Each wall is flat, endless, passes through zero and stands at right angles to its row. A trip goes straight from one point to another. List the walls that it crosses, first one first.

Walls:
(1): [-15,-1]
(2): [12,-17]
(3): [-10,-15]
(4): [23,-24]
(5): [4,16]
(6): [-7,-27]
(7): [-5,-12]
(8): [-10,53]
(9): [-85,-55]
Trips:
[43,-47] to [-14,-35] => 9, 1
[18,-15] to [-1,-40] => 9, 1
[102,-19] to [13,42] => 8, 2, 4
[18,-40] to [7,-35] => none
[-72,4] to [-3,-54] => 8, 2, 4

Walls:
(1): [-18,53,0,72,-25,-48,2,3]
(2): [31,-25,25,32,-18,5,6,16]
(3): [44,-3,40,9,-5,-50,-6,-32]
(4): [-7,46,14,26,-14,34,-11,1]
(5): [-18,8,-21,9,-42,21,-30,22]
(6): [-28,-24,-32,58,67,-78,-45,29]
(7): [26,-25,-22,12,48,36,25,18]
(8): [-22,-36,3,9,20,-37,1,-10]
(9): [-17,-48,-26,-78,-6,-22,9,53]
Trips:
[-31,-7,-12,-35,-29,11,31,-2] to [3,-35,26,-43,16,-44,3,31] => 8, 5, 3, 6, 2
[-6,43,3,14,-39,11,48,-34] to [-57,59,1,-24,-29,-14,-27,-8] => 3

Walls:
(1): [14,24,39,-3,102,-42,-6,50,31,-46,43,11,-34,7]
(2): [-55,-44,23,-24,-30,25,63,18,42,-26,37,-28,-40,-21]
(3): [-28,-45,22,-48,5,-55,-6,-13,10,-54,-37,8,11,5]
(4): [22,-2,41,39,77,-32,28,13,-12,-35,-68,-7,37,25]
(5): [-16,33,-13,-45,0,23,-15,23,27,-24,79,-57,0,-59]
(6): [-12,27,15,-6,-44,17,-77,56,-11,-6,-13,65,37,-7]
(7): [35,7,3,5,7,-34,-66,-31,-31,26,34,22,31,-30]
(8): [-41,3,8,59,46,-18,43,30,50,38,44,20,-1,-13]
(9): [-23,-19,-51,-24,-15,-7,-13,32,-9,-21,-8,-30,-16,-1]
Trips:
[-13,18,-43,101,-35,-7,-24,-15,84,68,52,-13,0,41] to [-17,72,-12,-24,-5,21,-25,19,-47,-29,-51,23,-80,-8] => 6, 7, 9, 8, 1
[-8,-14,-53,-26,-25,-11,-41,10,21,-22,6,3,-45,-22] to [39,-27,-24,18,-13,1,-43,66,-16,-39,-37,30,-5,14] => 1, 2, 5, 4
[19,-3,-3,-5,-41,-24,18,45,44,31,31,11,-10,-52] to [16,44,-5,-59,4,50,-40,41,-17,18,-29,-7,22,43] => 1, 8, 2, 7
[-12,39,-32,21,-11,30,5,86,-8,-5,-7,-11,6,-9] to [10,-14,34,21,4,-4,-10,31,-36,-8,45,6,-44,-78] => 7, 9
